Every row gives one point. Each copy is the shape, with its points in the same order, turned, moved and blurred by noise. Is it also mirrored, or only turned?
In the rows, 128 means zero.

Shape (9 x 3):
[[138 130 188]
 [102 130 192]
 [125 168 115]
 [123 154 189]
 [ 93 145 140]
 [ 91  79  70]
 [158  48  76]
 [176 164 104]
 [ 98  75 186]]
Copy 1 (9 x 3):
[[127 196 119]
 [110 187  91]
 [180 145 103]
 [139 207  88]
 [138 156  82]
 [120  67 126]
 [133  95 208]
 [205 151 151]
 [ 61 164 121]]
Copy 1 is: only turned
Copy 2 (9 x 3):
[[177 112 128]
 [158 132 160]
 [136 170  78]
 [181 145 134]
 [114 161 129]
 [ 48 103  91]
 [ 79  51  55]
 [158 143  44]
 [128  90 171]]
Copy 2 is: only turned

Shape (12 x 6):
[[ 87 249 152 151 125 132]
 [132 117 150 151 105 151]
 [150 108 156 117 102 104]
 [157 119 141  98 141 111]
 [157 158 158 147 171 102]
 [150 128 116 148 123 113]
 [106 123 111 110 150 103]
 [121 146 137 135 177 134]
 [145 174 126  71 113 106]
 [136 117 139 143 142 100]
 [116 129 120  99 219 116]
 [116 108 139 143 103 115]]
Copy 1:
[[193 137  46  98 169 132]
 [142 130 149 133  97 116]
 [121 110 173 122 134  95]
 [ 97 115 169 108 153 130]
 [156 110 164 102 165 164]
 [129  84 145 106 114 135]
 [ 89  94 131 139 156 145]
 [124 124 134 122 145 179]
 [ 97 117 124  79 173  95]
 [132  94 159 131 139 143]
 [ 81 119 146 132 182 203]
 [128  97 145 146 111 105]]
Copy 1 is: only turned
Copy 2 (12 x 6):
[[106 167 180 181 189 184]
 [ 87 112 120 107 107 131]
 [131 119  82 111  92 145]
 [154  95  93 108 131 143]
 [149  85 147 116 137 171]
 [142 120 133  95 111 135]
 [164 114 124 129 140  99]
 [136  85 146 125 163 123]
 [159 150  85 112 170 159]
 [147  94 132 121 111 125]
 [177  60 132 131 177 106]
 [124 125 119 133 100 115]]
Copy 2 is: mirrored
Copy 3:
[[139 217 162  85 121 162]
 [154 112 157 168 111 129]
 [153  77 137 151 153 140]
 [110  74 139 132 145 152]
 [ 92 136 134 158 154 172]
 [129 110 108 155 123 137]
 [ 99 101 124 115 141 107]
 [ 82 133 150 140 125 135]
 [135  96 129  74 136 172]
 [116 108 123 158 149 128]
 [ 32 104 144 117 140 124]
 [152 103 134 153 138 107]]
Copy 3 is: only turned
Copy 4 (12 x 6):
[[210 158 172 117  51 164]
 [138  78 110 127 109 133]
 [122  87 129  87 133 104]
 [ 91 112 140  85 127 130]
 [119  96 191  96 106 161]
 [132 100 143 123 146 144]
 [ 98 139 153 134 122 115]
 [105 119 163 132  87 159]
 [132 165 133  65 124 133]
 [113  93 163 121 126 124]
 [ 51 147 182 131  93 151]
 [135  93 128 131 125 102]]
Copy 4 is: only turned

Shape, 12 rows:
[[157 172 151  96  76 106 115 132 149]
 [161 125 173 158 167 198 101  93 145]
 [171 137 201 192 109 109 147 171 159]
 [151 155  76 178  70 130  80 170  80]
 [116 186 110 146 148 116 142 177  93]
 [108 145  89 129 195 186  34 129 188]
 [134 171 162 118 133 111 107 126 168]
 [116 153 110 151 122 165 172 141 162]
 [ 49 139 111 127 159 113 108 155 111]
 [165 117  84 172 109 127  90  81 198]
 [ 91  68 129 150 117 142 125 174  71]
 [157  48 100 135 131 140 100 135 119]]
Copy 1, 12 rows:
[[116  90 191  93 121 118 118  65 125]
 [164 185 189 131 145 127 209 126 150]
 [127 127 175 103  72 113 136 134 215]
 [130 131 133 165  35 147 137  86  80]
 [111  92 133 103  83 167 172 145 106]
 [104 249 135 105 168 180 177  97  94]
 [ 82 126 178  88 144 132 150  91 149]
 [131 131  98  75 121 100 159 133 138]
 [ 84 118  93 136 146 210 158 131 115]
 [ 89 212 142 144 128  64 126  91 114]
 [170 104 101 185 113 183 139 141 148]
 [167 174 145 182 141 135 107 138 116]]
Copy 1 is: only turned
Copy 2, 12 rows:
[[100 116 108 101 101 119 161 203 130]
 [134 109 105 120  64  92  95  86  70]
 [161  55  98 103  41 150 164 136 155]
 [111 129 106 169 111 227 166 174  86]
 [159 151 142  93 116 198 134 152 138]
 [112 162 169 187  88 114  31 139  97]
 [117 110 149  97  87 105 119 166 132]
 [114 161 101 113  81 150 129 111 169]
 [119 125 169 116 163 177  87 130 151]
 [ 86 135 137 203  68  95 166 125 120]
 [133  84  86 140 175 197 111  99 132]
 [140 104  81 197 155 122 134 119 110]]
Copy 2 is: only turned

Shape:
[[158 132 112 124  69 125 112 130 189 119 120]
 [ 66  91 131 132 130 140  98 118 124 114 123]
 [ 88  91 103 134 145 120 155 160 129 146 164]
 [153 109 112 116 147 106  45 129 121 135 136]
 [144 112 121 136 113  78  48 163 127 128 119]
 [142  94 148 133 130 128 151 152 163 143 150]
 [155 137 139 103 116 126 149 137 118 135 131]
 [160 157 105 101 126 108 136 124 126 107 122]
 [104 150 127 111 145 118 144 144 147 135 152]
 [ 78  86 113 127 145  80 119 135 145 124 167]
 [120 136 117 143 146 140 152 125 121 136 149]
 [112  96 126 134 143 137 143 122 134   7 158]
 [153  92 119 103 151 153 152 125 123  89 122]
 [156 137 126 105 112 134 150 130 124 151 179]
 [137  96 132 107 138 147 122 194 131 137 155]]
Copy 1 (15 x 11):
[[129 116 137 128  75 106 157 119 120  67 131]
 [143 155  91 138 144 171 154 104 142 134 108]
 [ 92 142 147 147 134 182 124 101 154 150 146]
 [157 119 109 137 125 111  82  79 111 125  92]
 [157  83 112 155 111 141  90  97 111  96  90]
 [140 130 171 152 108 142 143 109 130 137 162]
 [133 137 163 110 131 138 117 132  95 109 156]
 [123 119 156  86 135 114 111 137 121  93 128]
 [115 142 157 104 106 161 118 138 137 143 128]
 [105 134 147 159 135 166 131 103 156 147  81]
 [123 158 140 118 133 146 112 134 152 129 159]
 [164 151 168  91 182 160 172  89 201  89 107]
 [139 137 154  93 170 124 153  90 132 121 156]
 [117 172 179 121 111 135 103 115 108 110 158]
 [139 121 157 120 110 175 117  66 118 138 159]]
Copy 1 is: only turned
Copy 2, 15 rows:
[[101 113  86  87  81 185 152 123 142 160 113]
 [ 60 117 127 127 138  81 138 117 138 148 129]
 [ 83 126 138 195 104 118 160 133 105 131 122]
 [115 140 128 134 127 126 138 162 190 191 153]
 [ 96 112 117 132 118 146 155 154 215 157 151]
 [123 108 113 153  89 143 171 115 103 145 155]
 [134 115 129 134 134 175 128 125 112 139 135]
 [144 131 130 118 135 172 136 143 137 142  95]
 [109 150 138 155 129 151 165  99 120 136 115]
 [ 80 117 166 167 101 104 178 119 145 155 112]
 [124 144 123 158 114 125 125 119 109 127 116]
 [115 128 174  68 110  78 180 160  99  98 110]
 [137 112 126 113 138 118 150 165  83 145 127]
 [126 142 148 150 101 180 119 122 102 151 142]
 [ 94 134 120 159 124 152 172 157 110 138 177]]
Copy 2 is: only turned
Copy 3, 15 rows:
[[163 154  78 158 101  98 131 196 133 112 124]
 [150 102 136 150  96 173 113 120 170 109 111]
 [112  98 153 145 152 165 135 157 154 134 150]
 [159  66 100 150 132 116 119 132  88  95  89]
 [172  77  91 128 116 132 120 158  86  67 125]
 [136 135 102 141 158 132 112 154 138 149 154]
 [113 136 118 121 114 112 119 154 102 155 127]
 [123 137 122 116 112  98 154 161 101 130  92]
 [109 137 153 128 145 120 117 157 139 115 120]
 [139  77 134 115 153 154 130 162 175 105 121]
 [106 130 144 145 130 120 145 125 139 136 137]
 [102 152  69 109 130 191 176 122 173 124  70]
 [126 141 105 137 130 157 146 134 120 178  90]
 [ 83 115 112 142 129  92 117 162 123 153 136]
 [111 115 109 159 155 169 101 159  99 134 137]]
Copy 3 is: only turned

Shape (16 x 12):
[[ 99 108 129 131 194 123 140 186 188 120 162 112]
 [172 125 186 105 191 126  92 141 111 110  87 168]
 [173 153 110 112 188 132 199 191 122  81  84  75]
 [143  74 151 159  74 105 120  87 134  77 159 125]
 [116 138  91 106 122 142 170 185 122 108  88 159]
 [172  51  69 105 113 160  83  74  93 111 166  94]
 [ 86 117  98 132  97  94 170  98 115 103  60 110]
 [180 148  90 158 185  86 190 168 133 151  71  66]
 [124  68 185 137 106  80 189 132  84 192  78  96]
 [156 132 170  74 126 175 118  79 189 192  81  76]
 [120 142 120  48 125 141  95 164 109 109  73 162]
 [ 95 116 180 115 131 153 102 182 169 181  75  84]
 [ 83 138 160 104 124 132 118 120  82  84 144 169]
 [198 144 171 108 145  64 148  78 165 129 142 124]
 [117 160 116 124 160 171 168 130 165  93 134 174]
 [ 96 156 174 151 119 157  85 142  96 150 161 149]]
Copy 1:
[[151 113 116  34 160 117 106 165 133 160 131 190]
 [127 193  92  91  90 151 157 140  90 180 134 100]
 [101 182  76  55 158 105 169  83 134 118 212 180]
 [151  49 155 131 158 179 142 140 115 126 172  80]
 [ 88 152 106 116 162 131 107  73  96 115 137 185]
 [165  95 176 125  79 172 118  74 199 100 152  85]
 [ 77  82  74 156 176 142 179  96 126  79 108 138]
 [143 152  41 109 156  48 179  87 149 123 173 164]
 [157 134 129 147 176  85 231 131  82 108  78 124]
 [ 95  82 148  92  47  81 210 119 106 163 111 145]
 [ 83 180 101 119  74 165 108  89  83 108 111 160]
 [151 123 125 105  91 118 184 152  96 149  91 225]
 [ 85 153 144 138 137 190 115 165 114 119 119 121]
 [118  86 104  77 121  82 154 142  77 153 173  53]
 [ 58 123 121  89 149 132  98 114 113 188 157 166]
 [119 141 160 160 114 151 117 206 110 151 143 166]]
Copy 1 is: mirrored
Copy 2:
[[ 88 161 154  45 129 104  99 119 151 157 138 159]
 [130 102 134  86 225 169 137 123 110 117 173 130]
 [203 187 125  66 171 107 103 194 165 118 173 161]
 [ 97 110 125 138  86 234 110 125 154 113 144 150]
 [185 108 164  93 108  99 114 155 115 116 168 145]
 [103  99 127 191 131 196 129 182 139 144 107 241]
 [151 100 143 139  77 132 158 185 184 107 166 104]
 [216 200 118  97 168 110 150 144 208 140 147 146]
 [166 144  76 103  93 179 224 142 131 176 146  99]
 [112 111  55 101 168 122 177 153 135  68  55 140]
 [155  54 169 103 170 119 119 187  90 116 133 118]
 [103 161 135  77 138 110 180 146 103 119  80  94]
 [102  73 125 127 120 145  83 149  95 142 190 111]
 [147 100  59  88 168 192 103 101 202 127 131 133]
 [127 109 128  90 128  87  85 115 141  84 183 168]
 [ 98 127 111 148 130 129 106  89  65 144 150 109]]
Copy 2 is: only turned
Copy 3 (16 x 12):
[[132 102 159  60  84 107 144 183 142 147 192  79]
 [ 89 101 152  58 149 146 116 133 184  90 139 178]
 [183 109 138   7 146  91 110 145 162 127  79  82]
 [ 84 101 152 163 176  89  87 151  79 157 150 132]
 [127 132  90  41 125 127 155 118 114 164 102 110]
 [137 153 115 146 166 118  67 133  51  52 174 113]
 [106 130 117 123 155  54 171  91 113 147  86  96]
 [229  78 149  64 134  74 163 137 157 110  84 105]
 [141  42 190 122 123  98 137  25 113 139 108 120]
 [162 121 113 154 151 138  99  65 223 119 184  83]
 [ 79 157  82  69 102 152 119 101 150 116 110 140]
 [113  70 127 121  79 162 142  97 192 129 147  57]
 [ 51 167 172  92 144 148 131 126 111 150 127 130]
 [160 120 178 127 155  80  96 132 181 159 157 187]
 [117 158 124  50 173 132 152 159 144 179 170 108]
 [ 89 131 179 131 132 214 147 140 126 146 143 116]]
Copy 3 is: mirrored

Shape:
[[ 95 136 137 162 148 151 110 118 191 167 102 157]
 [104 108  52  87  52 124 150 136  82  87 137 146]
 [ 90 245 178 175 117 150 125 155 184 181 130 190]
 [114 114  54 127  46 147 133  73  72 111 160  79]
 [109 194 134 119 108 190  90 195 148 101 112 153]
 [ 59 196 169 147 122 209 110 145 171  88 113 192]
 [ 90  85  76  73  91 146 166 105 107 130 180 145]
 [143 118 165 157 124 122 123 151 126 185 126 144]
 [155 101  91  98  95 100 211  84 106  94 122  95]
 [143 139  94 155 186  79 161 116  93 150 186 136]
 [160  94 103 199 114 134 164 122  79 130 147 186]
 [148 115  63 162 183 119 170  93  90 157 138 106]
 [182 145 115 123 162 131 133  79 101 200 124 166]
 [153 114 110 142 139  65 127  57  92 116 167 140]
 [160 101  56 157 142  61 129 103 132 161 135 142]
 [ 77  95 109  80  79 141 120 120  64  77 140 103]
 [150  90  87 100  75 160 141 118 128  83 200 100]
 [ 60 194 185 168 125 169 126 179 164 160 119 153]]
Copy 1, 18 rows:
[[145 196 171 142 109 105 121 117 187  90  92 111]
 [ 94 142  97 114 171  67 203 121 144 212 106 161]
 [184 175 111 211  66 163 116  91 147  72  50 130]
 [ 57 137 131 135 196  69 157 172  92 200  92 146]
 [164 176  80 137 129 106 184 104 116  62  74 150]
 [186 177 116 150 125 102 128  65 147  59  53 199]
 [ 68 137 117 102 175  79 135  78 152 204 103 110]
 [133 147 137 125  88 149 129 145 144 120 145  99]
 [ 98 172 129  98 216 144 153 156 168 222 118 130]
 [ 50 190 149 179 157 176 143 115 160 153 176 108]
 [ 67 141 170 122  94 160 169 129 157 166 143 184]
 [ 55 214 193 147 165 147 152 133 134 170 153 108]
 [ 68 245 125 127  84 159 107 141 143 156 128 105]
 [ 42 180 121 154 161 124 108 170 191 171 165 138]
 [ 54 191 164 161 123 122 168 168 200 167 143  91]
 [114 133  95 109 205  48 147 125 118 173 143 155]
 [ 52 107 104  90 205 106 160 146 146 144  93 125]
 [203 152 139 171 108 132 128  79 130  76  89 132]]
Copy 1 is: only turned
Copy 2:
[[128 127  97 145 194 152 139  95 159 163 142 133]
 [187 204 100 140  63 112 133 210  94 137 147 124]
 [189 110 164 127 249 171 157 123 189 146 115  87]
 [164 248 101  98  92  99 116 163  70 108 183  99]
 [187  98 148 140 163 116  73 164 173 163 124  96]
 [142 131 135 167 228 144  84 181 195 156  99  92]
 [144 183  68 100  90 127 145 190  62 144 116 126]
 [156 135 160 109 130 183 142  79 113 166 144 135]
 [130 190 139 150  59  83 168 130  43  97 128 141]
 [117 141 159 109 106 130 224 125  84 184 176  84]
 [151 184 152 190 108 195 154 132  66 177 173  96]
 [119 184 139 133 111  97 198  94  64 196 171  90]
 [144 134 165 114 170 131 172 106  44 190 178 147]
 [ 96 168 155 121 107 134 191 155  73 129 211 129]
 [144 145 108 138  95 130 213 104  93 157 217 128]
 [130 215 124  95  71 110  83 197 120 139 138 143]
 [132 160  91 108  75 119  91 167  48  98 150  77]
 [168 131 154 116 206 170 126 110 202 161  89  87]]
Copy 2 is: only turned
Copy 3, 18 rows:
[[177 184  98 179 146 133 147 129 174 130 133 155]
 [ 65  53 178 178 177 157 155 148 161 122 128 137]
 [157 241 117 181 119 151 133 218 153 188 120 223]
 [ 46  75 137 186 147 192 193 124 135 105  77  90]
 [102 197 183 148 177 144 105 144 165 178 107 176]
 [121 218 140 214 158 154 104 129 169 213 147 183]
 [ 87  44 164 212 118 153 133 113 155 100 105 148]
 [188 151 142 136 102 152 152 179 161 136 124 125]
 [ 61  45  94 145 115 171 115 160 144  83 153  97]
 [114  92 101 158  52  89 153 200 187 133  88 107]
 [160  68 127 183 113 177 140 206 191 167 106  77]
 [116 114  93 161  80 130 145 159 211  92  88  69]
 [162 155 133 196  99 125 133 213 167  75 111  79]
 [115  88 100 178  98  87 169 179 124 125 113  63]
 [143  79  82 139 141  90 165 199 184  90 105  87]
 [ 55  75 192 181 134 171 154  88 126 137 140 114]
 [ 79  68 123 155 145 172 109 104 104 121  67 123]
 [150 225 134 158 101 162 143 152 185 198 133 206]]
Copy 3 is: mirrored
Copy 4:
[[140  84 137 165 119 170 197 153 117 121 131 121]
 [110 149 178  80  49  63 116  95 164 129 149 150]
 [178 112  87 143 106 204 220 180 128 156 113 225]
 [114 168 194  60 114  37 136 163 184 142 161 113]
 [154  84 119 151 109 107 134 142 136 127  91 230]
 [194  78 110 152 115 114 212 128 116 120  81 212]
 [ 88 156 193  94 106  88 175  68 152 145 172 144]
 [104  84 131  83 133 199 144 154 122 151 137 142]
 [ 51 187 110  75 106  81 132 108 155 116 138  81]
 [132 201 130 111 154 177 108 113 105 170 169 114]
 [138 119 129  64  94 135 121 116 117 212 127  86]
 [ 92 183 150 126 135 134 114 150  92 184 147  70]
 [ 97 162 165 134 128 207 139 139 150 182  85  94]
 [147 182 143  81 153 158 119 112 171 131 143  65]
 [121 155 144 130 101 173  96 132 151 157 180  67]
 [109 138 196  56 120  55 127 107 145  90 131 154]
 [ 90 125 147  97 143  54 134  95 192 163 168 142]
 [161  83 110 128 120 163 208 177  90 129 125 222]]
Copy 4 is: mirrored

Shape:
[[ 86 146 151 105 132 141 127  84 121 114 156 130]
 [129 118 140 152 112  94 139 123 125 118 114 131]
 [141 139  55 135 127 102 127 136  78 130 147 137]
 [139 136 120 108 107 203 121  67 146 123  95 135]
 [134 130 152 108 124 132 143  86 129 166 133 138]
 [ 51 136 154 116 128 115 115 139 144 128 120 121]
 [144 131  82 109 249 108 142 139 109 119 137 119]
 [ 98 130 138 132 140 100 144 140 151 126 158 135]
 [104 130 152 120 118 115 127 129 143 135 153  75]
 [146 139 116 105 126 128 151 128  84 114 141 130]
 [140 112 151 107 111  97 116 101 145 124 147 130]
 [ 87 151 130 156 112 120 139 100 147 117 143  53]
 [140  96 141 152 114 108 138 143 136 132 155 136]
 [149 152 143 129 150 104 123 142 142 130 139 146]
 [127 133 113 103 141  99 158 130 141 123 139 133]]
Copy 1, 15 rows:
[[134 165  91 133 130 132 135 175 145 134 143 112]
 [160 121 132 143 105 120 125 107 136 130 166 128]
 [185  93 110  83 153  83 124 110 107 156 130 119]
 [108 142  91 150 177 147 114 138 116  69 116 141]
 [129 161  94 154 128 106 158 121 128 113 146 106]
 [144 155 102 129 103 166 162 137 153 164 152 163]
 [142 153 154  97 146  28 150 135 141 174  90 180]
 [136 143 121 108  77 117 144 132 140 157 143 130]
 [138 163 147 113 114 155 155 123 146 145 145 102]
 [146 124 126 100 158  94 135 136 112 125 171 124]
 [156 149 123 126 110 115 159 125 157  94 152 106]
 [150 186 150 118 121 176  96 115 142 158 129 105]
 [126 107 152 124  95 105 144 111 142 125 160 105]
 [147 129 131 136  95 100 163 137 108 133 136 136]
 [141 150 127  87 111  93 141 128 123 130 145 134]]
Copy 1 is: only turned
Copy 2, 15 rows:
[[102 118 111 128 163 119 115 110 151 178 100 113]
 [120  91 148 121 111 147 107 128 116 141 129 137]
 [132 139 145  71 174 141  95 179 102 125 131 151]
 [100 157 167 126 154 100 129  76 143 108 105  73]
 [ 97 135 119 103 106 118  94 114 155 141 103 111]
 [109 119 118 160 136 157 137 127 165 185 155 124]
 [124 176 124 160 165  94  38 172 115 133 132 202]
 [135 120  99 134 125 147  98 124 120 173 142 139]
 [142 123 115 123 118 132 145 106 160 167 125 161]
 [131 108 123 100 163 117  90 146 141 112 115 138]
 [148 109 143 114 102 113 104 124 141 168 108 117]
 [121 124 137 118 144 152 157  72 139 173 121 181]
 [148 107 111 116  98 137 115 133 101 137 125 132]
 [127 116 122 117 117 100  83 131 118 152 161 137]
 [145 132 123 120 137 142  69 125 139 147 133 139]]
Copy 2 is: mirrored
Copy 3:
[[118 134 156 110 114 109 146 103 135 154 169 107]
 [137 118 128 136 123 132 146 172 126 121 148 143]
 [112 142 185 111 158 151 155 147 129  66 112 142]
 [ 63 128 164 144 116 149 155 126 139 207 121 140]
 [ 98 129 126 123 114 157 149 129 102 153 150 101]
 [135 132 123 106 145 100 105 117 122 152 192 153]
 [ 70 132 160  57 162  92 102 173 126  90  94  79]
 [158 137 122  88 141 120 123 144 127 132 151 118]
 [142 171 139 134 120 106 115 138  94 142 162 128]
 [110 131 168 136 121 148 119 125 139 104 121 109]
 [132 139 128 110  77 132 146 145 108 136 139 138]
 [149 171 175 151 145  89 142 157 105 162 179 126]
 [147 154  98 124 122 143 144 163 131 118 127 132]
 [138 113 116 103 132 120 129 143 104 126 103 122]
 [133 130 155  88 130 143 116 156 121 130 132 118]]
Copy 3 is: only turned
